Rows are points. Examples show where two turns around zero, p and q, send a point. Write where each new point lands after one turn and then the other. Backwards means that the second turn is done in reverse. Each puzzle has new turns, and all numbers are rounded.
In the rows, 128 means zero.

Turn p:
[93 84] => [99 80]
[131 152] => [128 152]
[160 148] => [157 152]
Turn q:
[89 79] => [75 94]
[156 134] => [156 125]
[126 127] => [126 128]
[141 172] => [154 166]
Where do these land?
p, then q: [107 153] => [113 157]
q, then p: [ 96 121] => [ 95 128]
p, then q backwards: [180 110] => [183 134]

Turn p:
[99 87 94] => [117  99  76]
[128 158 162] => [154 135 164]
[131 140 153] => [147 139 146]
[138  77  95] => [100 135  74]
[144 178 136] => [122 132 181]
Turn q:
[ 82 108 120] => [ 91  94 122]
[182 101 156] => [172 135 177]
[106 155  91] => [117 126  78]
[142 147 145] => [132 156 135]
Where do these land?
p, then q backwards: [102 161 142] => [147  88 133]
p, then q: [204 112 129] => [ 87 175  81]
q, then p: [ 98 129 102] => [115 105  99]
p, then q backwards: [108 110 139] => [141 129 102]

Turn p:
[139 183 171 146] => [ 96 163 131 183]
[122 118 122  89] => [132 138 103  97]
[123 131 166 152] => [ 96 136 155 142]
[154 124 141 146] => [136 142 156 140]
[133 117 103  76] => [154 140  92  92]
[ 98  94  65 158] => [155  51 130 113]
Turn q:
[109 137 129 142] => [147 115 118 125]
[173 121 174 167] => [153 193 133  99]
[123 117 105 144] => [124 110 132 104]
[124 103 154  59] => [109 137 171 190]
[111 161  77 128] => [106  85  88 121]
Where do these land?
q, then p: [148 122 151 182] => [150 175  94 136]
p, then q backwards: [104 132 135 171] => [109 111 106  91]
q, then p: [ 81 139 136 102] => [143 110 178 130]
q, then p: [155 161 131  97] => [122  87 112 157]
q, then p: [140  54 104 105] => [ 55 151 140 102]
p, then q: [139 160 112 110] => [110 122 105  99]

Turn p:
[135 115 185 165] => [161 125 149  70]
[158 141 105 139] => [135 109  92 135]
[107 177 122 169] => [182 103 140 158]
[140 144  99  83] => [106 153  97 163]
[122  87  99  85] => [ 63 138 127 138]
[106 105 157 128] => [122 138 162 105]
Turn q:
[128  81 172 142] => [137 106  93 178]
[155 155 129 111] => [109 134 165 130]
[ 90 163 113 138] => [112 157 110  88]
[ 95  77 118 104] => [148  76  97 112]
[172 163 109 145] => [135 167 175 133]
Where do these land?
p, then q: [133 110 124 171] => [143  86 125 142]
q, then p: [140 153 118 142] => [154 147 127 135]
q, then p: [123 148 159 169] => [162 106 128 166]
p, then q backwards: [103 124 116 126] => [150 132 140 117]
p, then q: [141 105 122  31] => [ 89 178 102  54]

Turn p:
[165 103  92 166 119 135] => [136 161 140 170  86 125]
[123 112 117  96  96  89] => [121 144  79 127 137 162]
[159 108 163 147 177 186] => [127  77 198 158 112 122]
[134 131 117 133 170 116] => [115 122 129 156 144  98]
[ 97 161 134 105 130 157] => [141 125 150  90 165 127]
[160 146 169  95  99  89] => [161  87  71 121 125 149]
[ 58 134 104 154 104 124] => [ 95 179 129  75 128 114]
Turn q:
[121 159 166 102 150 103] => [129 171 151 116 160 101]
[114 167 103 185  89 111] => [160 131  48 132 129 123]
[163 122 184 124 125 128] => [134 165 161 127  90 106]
[134  78  94 126 128 153] => [107  77 138 137 105 153]
[124 167 153  88 113 152] => [166 159 156 103 145 149]
[ 99  83 107 153 137 135] => [ 81  98 105 126 116 145]
[141  89  77 142 162 171] => [ 97  81 135 176 118 171]
[127 158 141 103 119  72] => [150 140 130 106 160  75]
Where do these land?
p, then q: [127 190 151 132 139 208] => [123 162 205 127  95  76]
p, then q: [157 149 146 136 167  71] => [100  74  93 142 125  92]
q, then p: [122 100 113 151 100 151] => [131 161 143 125 119 167]
p, then q: [118 130 128 108 131  71] => [114  87 110 144 162 139]
q, then p: [125 127 114 122 179  92] => [ 79 119 120 125 131  89]
p, then q: [141  94  97 113  78 149] => [170 157 125 144 118 177]
p, then q: [131 124 169 110 150 126] => [ 89 107 139 121 110 133]
p, then q: [102 110 106 152  79 157] => [179 161 141 101 141 150]

Turn p:
[183 154 116 103 167 159 141 127] => [119  83 153 131 188 147 118 146]
[166  82 129 108  93 151 124 115] => [ 82 117  87 158 128 157 138 143]
[125 111 132 144 122  94 147 144] => [152 117 103 132 106 120 120 108]
[147 128 146 117 111 117 131 113] => [108 113 112 112 126 138 138 118]
[108 103 137 114 130 137 123 140] => [127 143 108 137 128 107 133 147]
[115 139 125 152 133 115  83 128] => [114 143 159 123  99 109 108 121]
[133 151 148 115 155 147 126 103] => [114 116 155 111 155 118 152 135]
[108 122 100 130 131 116 155 108] => [149 147 125 145 142 133 140  95]
[113 139 138 155 132 152 138 152] => [159 127 145 128 112 129 135 157]
[ 83 151 108 143 106  90 112 150] => [155 173 133 104  97 122  96 106]
Turn q:
[132  98 118 120 115 147 129 132] => [158 136 138 137 144 136 139 119]
[131 112 136 120  98 122 127 113] => [144 135 146 131 132 134 134 156]
[163 117 136 121 124 129 142  93] => [134 146 163 141 135 113 101 141]
[120 159 129 120 114 106 143 225] => [147 120  39  92 130  94 154 132]
[127 165 127 119 138 160 101 112] => [105 116 140  93 143 151 105 111]
[145 139 118 130 145 138 142 121] => [123 134 136 124 126 112 110 108]
[110 132 136 168 121 118 143 160] => [143 124  89 131  88 131 133 128]
[119 116 116 148 151 117  75  93] => [100  81 157 157 127 155 126 124]
[116 119 110 116 128 122 134  88] => [114 135 170 133 123 128 145 128]
[117 124 153 117 147 123 143 143] => [112 153 101 139 133 127 132 130]
Where do these land?
q, then p backwards: [150 108 132 105 131 147 112 130] => [132 137  99 108 150 135 143 128]
p, then q: [112 114 135 103  84 152 122 113] => [126 138 118  82 112 122 148  98]
p, then q: [105 115 140 128 144 106 146 133] => [127 119 146 137 123  92 126 140]
p, then q: [157 133 121 138 142 130 133 140] => [140 123 125 155 139 145 122 126]
p, then q: [149 132  76 132 142 125 117 119] => [108 113 131 143 119 170  99 123]
p, then q: [137 144 138 134 121 153 112 184] => [156 105  88 122 166 134 133 133]
p, then q: [153 120 118 137 125 125 220 112] => [161 155 173 163 126 109  92  76]
p, then q: [112 182 141 103 112  80 110 124] => [ 87 138 158 101 179 127 145 151]
q, then p: [116 116 142 159 131 111 111 122] => [134 138 125 151  99 143 130 146]
p, then q: [113 128 138 138 147 143 115 115] => [121 142 108 132 113 121 127 148]
p, then q: [106 116 128 132 128 136 111 116] => [120 129 118 112 105 123 129 141]

Turn p:
[151 138 134 154 101 128  67 105 120] => [130 151 137 158  83 101 160 106 104]
[121 128 133 112 101 162  97  97 124] => [111 149 138 118 115 138 152 104  86]
[139 119  98 130 131 120 185 136 166] => [137 109 130 129 132 172 110 180 150]
[182 130 154 118 144 168 106 164  83] => [149 123 164 126 138  67  91 119  79]
[113 111 115 136 134 132 100  66 111] => [ 99 170 122  98  96 118 160 125 129]
[113 149  96  92 133  79 182 144 144] => [ 97  76 129 131 145 166 107 142 181]
[130 118 122 160 124 162  69 158  85] => [154 146 105 126  91  83 103  91  87]
[130 135 139 130 161 143  91 128 144] => [158 150 153 117 123 118 133 101 136]
[103 150 122 105 117 100 183 164 138] => [111  83 111 145 167 163 101 132 155]
[133  84 152 126 128 117 109 124 131] => [148 118 118 109 129 105 166 134 120]
[102 138 131 118 123 121 177 139 157] => [125 115 116 135 165 173 121 141 147]
[118 137 141 156 139 103 170 111 133] => [117 146 112 147 153 132 131 159 164]
Turn q:
[ 83 133 121 154  31 102 108 125 152] => [147  55  66  87 130 165 101 107 137]
[156 109 121 143 148 125 151 130 119] => [124 128 156 139 111 102 143 125 145]
[118 110 115 103  85 113 152  93 118] => [129  73 148 119 145 144 110 155 135]
[145 122 112 136 156 112  87 139 119] => [164 152 123 150 135 125 157 116 139]
[138 184 135  89 156 113 150 128 111] => [ 91 145 163 149 150 159 147 117  91]
[ 77 118 129 131 146 116 141 128 111] => [148 139 152  91 108 151 126 137 117]
[158 133 119 134 156 121 107 111 190] => [150 133 115 188 116 103 107 106 106]
[140 112 124  88 156 123 147 149 133] => [128 149 171 131 155 108 116 119 124]
[111 115 138 144 153 156  72 130 114] => [158 176  92 124 120 129 140 154 137]
[131 131 189 154  74 139 162 138 118] => [ 64 110 109 100 105 144 104 122 170]
[150 140 105 132 145 187 130 137 124] => [106 146 113 131 133  79 155 149 106]
Where do these land?
q, then p: [137 154 169 173 154 137 113 113 133] => [108 144 102 169 105 167 113 121 108]
p, then q: [126 130  78 130  58 111 105  96 138] => [109  76 103  60 117 118 127 157 133]
p, then q: [142 137 128 126 117 168 115 133 169] => [ 83 141 114 140 125 123 145 152 150]
p, then q backwards: [104 137 146 136 130 160 122 131 123] => [118 143 132 111 141 126 109 155 144]
p, then q: [138 127 106  82 133 133 167  88  96] => [141 168 132  77 149 157  97 133 114]
q, then p: [121 181 126 159 149 126 137 131 107] => [ 84 140 104 132 150 148 107 142 103]
p, then q: [116  84 178 107 142 137 121 192  96] => [175 136 193 175 150 126 153 138 152]
p, then q: [104  83 129 150 164 144 135 116 161] => [ 96 131 139 152 173  98 133 111  99]
q, then p: [130 126  85  93  96 102  83 127 118] => [158 139 160  90 123 105 103 172 143]
q, then p: [170 125 123 130 115 117 140 159 121] => [127 143 123 118 142 145 157 145 164]
p, then q: [121 126 141 122 149  74 168 121 145] => [145 147 141 123 111  88  91  96 107]

Turn p:
[ 99 169 158 133 116 133 108 120 129] => [107 139 148 142  97 105 138 162 142]
[118 136 114 130 131 102 149 180 144] => [160 113  99 124 114 151 162 131 150]
[129 159 155 124  81 186 124 152 168] => [ 76 145 120 152 112 100 161 102 183]
[127 130  90 112 160 147 136 133 157] => [113 146  86 101 137 156 121 129 135]
[107  79 133 167 119 104 106  71 102] => [157 160 188 146 129 134  96 123  78]
[169 133  85  89 150  94 157 128 170] => [154 130  48  96 158 118 133 126 113]
[153 175  89 134 121 131 141 160 135] => [137 111  88  95  97 115 126 114 164]
[ 88 124 151 123  88 148 129  97  77] => [112 119 167 190 112 121  88 137 127]
[114  81 130 129 123  98  71 102  83] => [166 140 194 136 164 131  91 149 117]
[176  95 175 138 192 138 159 136 115] => [ 97  76 142  97 162 149 163 108  73]
Turn q:
[145 157 169 133 142 104 103 139 163] => [118  88  99 114  81 145 136 126 143]
[116 159 125 132 147 142  96 107 166] => [112 118 122 104 124 139 136 126 186]
[115 116 109 157 133  91 110 115  91] => [123 147 123 179 120 114  97 109 139]
[118 170 136 142  74 111 115 162 128] => [160 134  98 131  93  94 172 109 132]
[162 116 103 118 120  50 101 127 174] => [116 104 139 149  90 171 135  48 127]
[128  88  62 156 136 140 117 170  86] => [128 195 126 122 147 100  76  89 102]
[135 131 153 155 103 150 125 130 154] => [111 144 106 115 112 137 165 146 127]
[ 98 108 135 133 132 154  98 110  98] => [102 150 149 136 128  94 111 155 147]
[136 100 117 162 150 148 200 111 128] => [120 147 103 142 191 166 118 153  96]
[143 146 147  31 128 165 150 110  73] => [191  95 206 108 138 113 116 186 114]
[112 117 153  89 143 152 193 128 146] => [127  84 137 108 182 134 145 162  95]
Where do these land?
q, then p: [120  91 142  97 125 124 141 127 165] => [113 112 143 165 136 162 124 141 103]
p, then q backwards: [130 112 101  97 133 168 135 123 110] => [123 115 111 147 181 116 133 117 138]
p, then q backwards: [106  98 182 140 162  79 141 114  87] => [156 100 167  74 106 120 182 113 108]
q, then p: [124 123 107 172 100 151 165  93 124] => [102 108 103  85  78 145 137 130 129]
p, then q: [103 160  84 117 127 158 132 194 171] => [130 139 133  77 179 153 184  91 149]
p, then q: [ 93 198 121 132 124 115 150  88 146] => [170 157 117 143 110  86 160  77 120]
p, then q: [123 136 112 111 108  72  73 162 111] => [125 101 111  87  88 178 126 104  92]
p, then q: [152 140 137 181 170 121  94 107 130] => [161  81 166 132 111 100 138 155 110]
p, then q backwards: [124 143 126 105 131 154 117 113 130] => [110 112 134 148 149 141 116 121 126]
p, then q: [212  82 120  91 121 160 162 152 147] => [ 95 117 164 158 192 170  74 125 168]
p, then q backwards: [121 126 175 166 107 104  99 134  88] => [127 122 137  61  96 121 111 104 103]

Turn p:
[ 83 126 180 150 163 161 154 109 117 105 106] => [132 180 156 148 117 153 154  99 150 110  77]
[102 104 121 159 171  92  96  92 127 168 173] => [148 142 141 146  53 144 119 177  96 107 148]
[167 104 166 136 100 126  95 175  99 146 102] => [114 165  83 130 159 123 135 159 135 190 134]
[ 80  75 113 166 183 118 161 160 115 143 113] => [ 79 135 141 166  87 160 140 139  80 134  71]
[120 156 122 114 176  96 181 154 127 110 168] => [ 93 122 177 109 133 109 166 126  81  85 129]
[139 179 120 144 125 139  84 180 137 142 111] => [129 109 127 145 190 146 133 183 146 132 138]
[168 150  97 117 111 160 126  96 127 160 132] => [147  99 122 156 132  79  99 125 156 125 152]
[166 123 148  84 113 119 159 139 174 141  98] => [123  93 130 114 135 107 175  95 145 178 146]
[167 117 161 155  86 160 100 117 163  80 111] => [113 147  92 106 140 157 121 107 208 139 154]
[115 124 107 128  92  92 158 121 109 115 102] => [121 119 148  94 131 126  89 107 108 157 106]
[156 171 100  70 133 154  94  93 132 104 136] => [174  90 104 104 148  86 130 129 162  79 134]
[ 74 108 101 113  84 119 129  98 108 121 182] => [162 135 116 116 111 144  76  90  71 100 145]
Turn q:
[ 91 104 137 147 109  99 117 112 137  94  94] => [ 96 153 146 122 125 161 127 164 105 165 136]
[109 138 137 148 131 193 165 190 109 155  90] => [105  76 113 139 122 140 193 136 159  84 172]
[130 163 119 127 145 186  83  95  95 116 147] => [108  89  99 185 145 109  76 110 128 127 132]
[145  99 121 138  81 108  90 121  96 134 170] => [116 146 127  99 127  93  70 167 132 107 111]
[107 164 156 123 108 170 153 143 153  93 147] => [ 96 126 163 160 171 150 146 100 138  96 127]
[ 95 158 178  67 154  89 136 146  74  91 112] => [145 170 118 205 112 170 150 159 171 137  85]
[101 101 113 151 153 125  96 164 107 126 149] => [120 142  73 125 125 138 121 155  99  96 137]
[165 131  64  94 137  61 143 113 164 122 136] => [199 133 134  81 147 128 126 116 101 168  73]
[166 161 158 180 108 152 160 133  62 109 133] => [ 68  90 123 123  97 145 109 112 194 100  99]
[161  93  84 120 123 135 119 117 176 155 119] => [161 117 130  77 152  93 128 117 107 153 157]
[ 78 132 129 139 115 140 142  99 198 180 116] => [130 119 189 133 117 106 162 113  64 130 170]
[147 107 118 140 146 147  86 126 142 144 179] => [135 141  97 116 140  95  87 104 104 101 148]
[161 145 151 108 133  69 123  99 156 141  78] => [180 144 168 119  92 151 118 119 144 184 134]
[137  96 128 109 148 117 179 134 124 131 122] => [133 147 113 109 121 114 179 120 145 144 111]
Where do these land?
q, then p: [157 160 121 173 151 146  96  85 111 158 184] => [169 137  88  77  93 150  68 153 139 133 121]
q, then p: [175 171 161 155 146 159  96 140 124 174 161] => [139 132  90  73  93 153  93 121 165  99 167]
q, then p: [156 109  82  58 131 110 115 147 147 122  99] => [ 92  94 127 147 121  68 171 165 133 141 146]
p, then q backwards: [ 93  91 130 107 102 167 162 108 155 119  90] => [166 177 132 132 183 128 161 103 134 108 132]
q, then p backwards: [ 95 103  96 143 114 151 138 145 146  90  61] => [142 134 138 130 121  90 110 206 173 135 120]
q, then p: [150 115 156 153  98 129  99 120  80 106 145] => [160 100 113 119 148 191 134 149 127 119 130]
p, then q backwards: [102 173 149 141 123 143 168  95 112 114 102] => [157 160 157  98  96 111 149 113 156 118 159]
p, then q: [121 113 143 153 145 127 206 116 133 112 107] => [ 96 137 188 167  95 128 137 137 119 154 143]
p, then q: [125 155 180 155 186 137 107  99 122 132 159] => [115 124 168 121 151 188 132  92 159  94 106]
q, then p: [128 103  99  91 104  55  96 159 147 164 119] => [101 126 103 108 193  69 165 156 131 147 152]
q, then p: [123 111  95  85  88  84 121 172 168  99 144] => [109 127 129 128 168  78 198 155 147 113  98]
q, then p: [111 132 126 122 146 128 132 149  91 145 163] => [ 96 112 132  97 141 142  98 127 137 128 108]
